Each row is a point. Examples show where two turns around zero, p and q, send a point. Write where each new point lands after one turn and then the other. Backwards means that the second turn is done in reverse. Each puzzle has new turns, and all numbers are rounded.

Turn p:
[ 22.1  13.2 -27.7] -> [ 27.4   8.6 -24.6]
[-10.5   4.6 -28.1] -> [ -4.7  -0.1 -30.0]
[-12.2 -13.7  18.5] -> [-16.0 -10.5  17.7]
[-4.1  4.6 25.4] -> [-8.8  8.7 23.0]
[ 4.6 -8.7 11.9] -> [ 1.9 -6.6 13.8]
Turn q:
[-38.6  -3.8   6.1] -> [-38.7  -2.3  -6.4]
[33.8 -1.2  3.1] -> [31.7 -5.8 10.7]
[-21.9  11.9  -5.7] -> [-19.9  15.3  -5.0]
[14.4  2.3  6.6] -> [12.0 -2.3 10.3]
[ 12.4  -9.2 -10.2] -> [15.0 -4.9 -9.7]
Where do these land?
q, then p: [ -1.1  28.1 -11.7] -> [ 1.7 30.3 -2.2]
p, then q backwards: [16.2 20.2  4.6] -> [14.0 20.0 -9.7]
p, then q backwards: [-10.1 -20.8  13.5] -> [-7.1 -9.4 24.0]
p, then q: [ -5.0 -27.5  -6.4] -> [ -2.7 -23.4 -16.3]

Turn p:
[  6.8 -16.7  18.3 -15.5] -> [ 17.9   7.0  18.4 -13.8]
[ 12.7 -17.2   2.2  22.0] -> [ 15.0 -19.1   9.1  16.5]
[-12.9  -3.0  10.2  20.2] -> [-12.6 -17.9  13.7   4.7]
[-0.1 46.2  7.3 15.3] -> [-35.8  19.3   0.8  27.7]
[  9.1  16.8 -12.9 -17.6] -> [  0.2  22.3 -18.6   0.1]
[  6.6 -17.8 -16.8 -11.4] -> [ 21.0  -4.4 -14.7  -9.9]
[-22.2  -8.2  -8.4 -12.9] -> [ -5.8  -7.3  -8.8 -25.2]
Turn q:
[ 11.5  -0.3 -13.1  -3.8] -> [  5.1  -3.1 -11.1 -12.6]
[-14.7  -6.0  -7.4 -24.0] -> [-25.1  10.7  -3.8 -11.2]
[25.5  1.2  9.5 -5.8] -> [ 19.1   1.4  10.7 -17.1]
[  7.7   9.1 -13.2  30.0] -> [ 20.6 -15.0 -17.6  16.1]
[-13.7  -3.5 -29.5  11.9] -> [-11.7 -13.4 -28.5   9.1]
[-9.4 -8.7 32.0 19.9] -> [ 1.8 -9.3 30.4 23.8]
[ -7.0   8.2  21.7 -28.2] -> [-9.9 28.8 19.8 -8.0]
Where do these land?
q, then p: [ 13.8 -10.6  22.8 -26.3] -> [ -4.6  27.8  21.3 -16.3]
q, then p backwards: [-15.9  -2.7 -33.8 -18.6] -> [-23.2  22.0 -25.1  -9.7]
q, then p backwards: [10.6 11.9 17.0  0.0] -> [16.1 -6.8 13.2 -8.1]
q, then p backwards: [ 9.0 -0.8  1.0 24.5] -> [ 11.9 -16.9  -6.3  14.7]
p, then q: [-17.5   2.3  -6.9  20.4] -> [-21.8 -15.8   1.5   6.9]

Turn p:
[ -4.9   5.0   7.1 -14.8   5.8  11.7] -> [ -2.5  13.6  -0.5 -16.4   5.1   1.1]
[-23.1  -7.4 -23.7  -8.7  18.7   6.3] -> [-22.8  -0.5 -19.5  -4.6  20.0 -17.1]
[ -6.9 -11.2  19.8  -1.8   5.2  27.7] -> [-17.6   0.6  11.7 -26.0   1.5  15.5]
[-24.1  -2.0  -1.0 -12.8 -18.0  24.1] -> [-16.9   3.0  -9.5 -29.2 -17.7 -10.1]
[  8.6   0.3  15.6 -13.0  15.0  21.1] -> [ -2.9  14.7   4.3 -18.7  12.1  20.4]
[ 17.4  18.3  15.7  11.7 -10.7 -42.3] -> [37.2  1.2 23.9 28.6 -8.7 -8.5]
[ 23.1 -18.9   2.9  23.5  -8.3 -41.1] -> [ 28.0 -35.2  14.3  31.2   0.6   2.8]
[ -3.9   8.2 -12.2  16.3   5.9   6.8] -> [-17.6   4.6  -3.1  15.2  -2.6   0.4]
[ 13.8   7.8 -24.2  -0.5 -13.7 -14.2] -> [ 15.2  -1.9 -21.6  20.0 -10.2  -4.5]
Turn q:
[  8.1   6.0  15.1 -25.9 -17.9  -9.9] -> [ 17.2 -17.4  19.4  -4.1 -12.7 -16.4]
[-15.2  -6.2   7.7   5.3  21.9  -3.7] -> [-15.4  12.6   4.1  12.9  15.0  -6.8]
[ 22.8  -4.2  11.5   4.3 -11.3  29.7] -> [20.1  6.0 13.8 -2.9 -9.4 31.2]
[  7.1   5.1  22.5  17.3 -16.9 -17.8] -> [  2.6  -5.6   1.0  25.5 -28.1  -2.7]
[ -9.3   6.8 -26.5 -13.6  38.5 -13.0] -> [ -3.8   4.3 -20.4  -6.1  40.4 -23.4]
[ 12.0 -23.7 -11.9  -0.9   2.1  18.6] -> [-0.7 -7.9  3.8 -9.0 15.2 28.5]
[-25.6  16.2 -18.4  13.5 -16.4  -3.9] -> [-20.0   8.1 -21.7 -16.3 -20.4 -10.4]
Where do these land?
p, then q backwards: [ -4.2  -3.2   6.7  26.2 -32.7   3.8] -> [ -2.3  -5.0  16.7   5.1 -37.5 -10.2]
p, then q: [  3.9  28.7 -14.9   2.0 -12.3   6.1] -> [  3.6   2.5 -22.8  -9.9 -24.7  -2.7]
p, then q: [ -1.9 -24.6  -2.3   1.0  40.2  10.5] -> [-16.7  24.6   8.7   0.7  37.0  -3.5]
q, then p: [ -2.7 -27.7  -5.8  -2.3  28.8 -21.3] -> [-26.4 -11.8  13.7  10.5  30.3  -6.5]
q, then p: [  1.3  31.1  14.8  -3.1 -10.7  -2.0] -> [ 28.0   1.1  -0.3  12.7 -19.2   0.4]
q, then p: [-17.4 -15.7  -1.3 -21.6   7.8  -4.8] -> [  1.7  -2.9  16.8 -11.2  22.3 -13.7]
p, then q backwards: [ 21.0  11.4   2.9  -2.3 -21.2   7.7] -> [ 14.2  12.7   4.9  15.5 -16.8  13.5]
